Every row gives one point. Each copy is the shape, with its points in the same order, stretched, turned, moved and blurred by noise. Say if it was mirrored as well.

Shape (8 x 3)
[[  5  16 -65]
 [-36   1 -54]
 [-69  15 -46]
 [ 40   9  20]
 [ 35  19  28]
 [ 36  34  27]
 [ -2 -69  28]
 [-10 -46  28]]
Copy 1 (8 x 3)
[[-14 -20 -82]
 [ 39  19 -67]
 [ 38  59 -75]
 [-50 -14  28]
 [-64  -3  21]
 [-65  -4  13]
 [ 52  -5  76]
 [ 26  14  57]]
Copy 1 is: mirrored
Copy 2 (8 x 3)
[[ -2 -39 -77]
 [-31 -13 -48]
 [-63  15 -62]
 [ 56  14  -6]
 [ 58  18  -2]
 [ 56  38 -20]
 [ 23 -17  55]
 [ 13  -3  39]]
Copy 2 is: only turned
Copy 3 (8 x 3)
[[  4 -19 -50]
 [-28 -27 -32]
 [-61 -26 -35]
 [ 24  30  20]
 [ 14  42  19]
 [ 23  54   4]
 [ -1 -29  83]
 [ -9  -6  65]]
Copy 3 is: only turned

Shape (9 x 3)
[[  3 -22  25]
 [ 39 -26 -37]
 [-40 -45  -6]
 [  4  11  37]
 [ 36 -47  -9]
 [-12  44  58]
 [-32 -54 -22]
 [ 46  33 -27]
 [ 18 -16  32]]
Copy 1 (9 x 3)
[[ -9  -7  28]
 [ 73   4  22]
 [ 26 -52  -4]
 [-30  18  16]
 [ 45  -9  43]
 [-64  35  -2]
 [ 47 -52   4]
 [ 48  45  -1]
 [-12  11  37]]
Copy 1 is: only turned
Copy 2 (9 x 3)
[[ 11  -7  46]
 [ 31 -58  -4]
 [-47 -19  31]
 [ 26  25  47]
 [ 26 -55  30]
 [ 29  65  46]
 [-44 -40  23]
 [ 62 -23 -20]
 [ 34   1  54]]
Copy 2 is: only turned
Copy 3 (9 x 3)
[[-16 -10  21]
 [ 24 -43 -32]
 [-47 -40 -19]
 [-12  23  29]
 [ 12 -55  -1]
 [-23  68  37]
 [-43 -57 -27]
 [ 41  16 -30]
 [ -6  -3  32]]
Copy 3 is: only turned
Copy 4 (9 x 3)
[[-35 -27  11]
 [-34  23 -45]
 [-22 -65 -46]
 [-17 -24  46]
 [-50   6 -36]
 [  2 -36  95]
 [-25 -58 -73]
 [  1  55  16]
 [-39 -16  22]]
Copy 4 is: mirrored

Shape (9 x 4)
[[ 41 -19  13  14]
 [  9  -1 -16 -21]
 [ -5 -37  11  31]
 [ 32  16  -4 -10]
 [ -7  21 -36 -17]
 [ -2  33 -28   9]
 [  7 -73  43  14]
 [  6  27 -44 -14]
 [-30 -18  37   4]]
Copy 1 (9 x 4)
[[-18  30 -11  30]
 [  5  -5 -25 -21]
 [-41  -8  28  29]
 [ 23  25 -23  -7]
 [ 39 -24 -11 -30]
 [ 48 -12  12 -11]
 [-95  18   9  26]
 [ 53 -19 -22 -22]
 [-46   9  40 -24]]
Copy 1 is: mirrored
Copy 2 (9 x 4)
[[ 43  15  14   1]
 [ -2  -7 -21  -3]
 [ 13   7  38 -13]
 [ 18  10 -25  20]
 [-21 -20 -26  22]
 [-12 -12  -6  44]
 [ 29  31  40 -53]
 [-11 -26 -29  32]
 [-22  35  26 -19]]
Copy 2 is: only turned
Copy 3 (9 x 4)
[[-13 -50 -20  14]
 [-14  26  -1 -11]
 [  7 -58   3 -14]
 [ -9  11 -16  19]
 [ 13  51   6  -3]
 [ 38  37  11  19]
 [-45 -95  -5 -33]
 [ 22  49  -8   7]
 [-23 -27  33 -10]]
Copy 3 is: mirrored

Shape (11 x 6)
[[-55   6  11 -17  50  22]
 [ 28  -6  28 -46 -27  -4]
 [ -6  64  -7 -12 -19  76]
 [-26  19  -8 -28  33  21]
 [ -2 -43  19   6 -30  27]
 [ -6   2   3  44 -24  10]
 [ 37   6 -15 -11  56  33]
 [ 34  31  30 -15 -35 -17]
 [ 23  37  28 -12  41  70]
 [  8  26 -28  51 -20  25]
 [-42 -15 -22   5  -5  49]]
Copy 1 (11 x 6)
[[-33  22  47  19 -32 -46]
 [-12 -25  19  17  12  61]
 [ 27 -44  73 -36 -50 -17]
 [-17  18  47   1 -20 -33]
 [-29 -62  -2  13  -5   0]
 [ 27 -45  -4  11 -23 -23]
 [ 14   4  52  -8  58 -36]
 [ 38 -23  20  22 -17  48]
 [ 18 -30  95   6   9 -30]
 [ 45 -44  -1 -12 -21 -43]
 [-36 -30  12 -27 -28 -42]]
Copy 1 is: mirrored
Copy 2 (11 x 6)
[[  8 -68 -43   7 -48 -17]
 [ -1  12   8 -56  29 -29]
 [-33  43   0   1 -80  28]
 [ 18 -20 -39   3 -37 -12]
 [-14 -39  -1 -44  13  40]
 [-26 -16   9  29  -2  45]
 [ 75  -5  24  -9 -42  -7]
 [-20  32  30  -2  28 -35]
 [ 14  -7  50 -22 -78 -16]
 [-10  21  15  46 -23  62]
 [ -3 -34 -48 -10 -34  60]]
Copy 2 is: mirrored
Copy 3 (11 x 6)
[[ 14  23 -23 -33  -7  56]
 [ -4 -18  49   7  21 -18]
 [-29  52  24  41  47  39]
 [  2  24 -11 -13  28  29]
 [  1 -40 -10  36 -16  30]
 [-16   8 -23  43 -22   2]
 [ 55  30 -10  22  32  12]
 [-23  18  58  14   6 -40]
 [ 40  54  32  17   9  46]
 [-18  28 -32  61  12  -9]
 [-11 -13 -47  27  17  55]]
Copy 3 is: mirrored
Copy 4 (11 x 6)
[[-42  89  25  -1  33 -11]
 [ 62  18  24 -13 -30  -8]
 [ 12  48 -37  48  -6  72]
 [-16  68  -2  -5  26   4]
 [  5 -14  57  17 -29  -1]
 [-23  -5   0  49 -35  -8]
 [ 12  14 -23  24  65  -2]
 [ 56  19 -19  21 -45 -13]
 [ 27  53 -18  69  52  26]
 [-24 -17 -40  58 -25  13]
 [-43  22  30   8  -2  26]]
Copy 4 is: only turned

Shape (14 x 8)
[[ 12  13  -7  -3  -5  -2  -1 -15]
 [-22  18  19   7  -1   9   0  10]
 [ 11   0  24   2  10   7 -17  95]
 [ 12  12  13  11  -6 -25  -1 -14]
 [  9  19  -6   6   0   8 -25 -15]
 [-44   2  45  -3  13 -19 -11  -1]
 [ -1 -11  -6 -11  23  11  36  -6]
 [-11   3 -11  -4   2 -14  -4   4]
 [  3 -77   9  -9  -2 -32  -4  -2]
 [  3   9  -8  23  12  13  -6  -9]
 [  9 -14  -8  16  -4 -22  13 -15]
 [ 13 -10  -4 -10  -8  17  -8 -15]
 [  5  14  24  -8   9   3 -20 -10]
 [  6  17 -10  -4  32   1  17 -14]]
Copy 1 (14 x 8)
[[  1  -2  -6  26 -22 -10  -5   3]
 [-14   0 -32 -13  -1  10  -9   9]
 [-56 -32   2 -68  42 -22  59 -13]
 [ 11  38 -13  16 -22 -25  -8   8]
 [-21  15   7  32  -7  -3 -19  -4]
 [ -5  14 -61 -37  -2 -21 -47  -7]
 [ 22 -29 -33  11  -4  16   9 -38]
 [ -2  -4   1 -13 -13  -9 -20   5]
 [ 76  -8   8 -17  31 -60 -27 -35]
 [-13  15  -6  18  10  22  -6 -16]
 [ 37  20   0   7   0  -8  -2   4]
 [ 11 -19  -4  36   1 -11 -14 -20]
 [-23  10 -35  14  -8 -24 -17 -18]
 [ -8  -2 -24  20 -26  13  -2 -27]]
Copy 1 is: only turned
Copy 2 (14 x 8)
[[  8   2  13  -2 -11 -16  21  18]
 [-35   2 -11 -26   5  19  27 -13]
 [-36 -41 -61 -49 -42  38 -59  -4]
 [-22 -18  10  23 -14 -13  15  23]
 [  3  -2  17 -16 -34  -3  39  11]
 [-66  -3  10   3   5  -1  24 -44]
 [  2  11  -6 -29  26 -48   4  -8]
 [  1   1 -11  11 -11 -10  10  -9]
 [ 15 -80  26  58  12 -34 -27 -28]
 [ -7 -10  -9 -27 -17  -9  41   4]
 [  3 -32  -5  32   3 -24  13  12]
 [ 24 -15  33 -14   0 -11  21   4]
 [-26  -3  31 -21 -24 -13  21   1]
 [ -9  26  -5 -27 -11 -55  17   7]]
Copy 2 is: mirrored
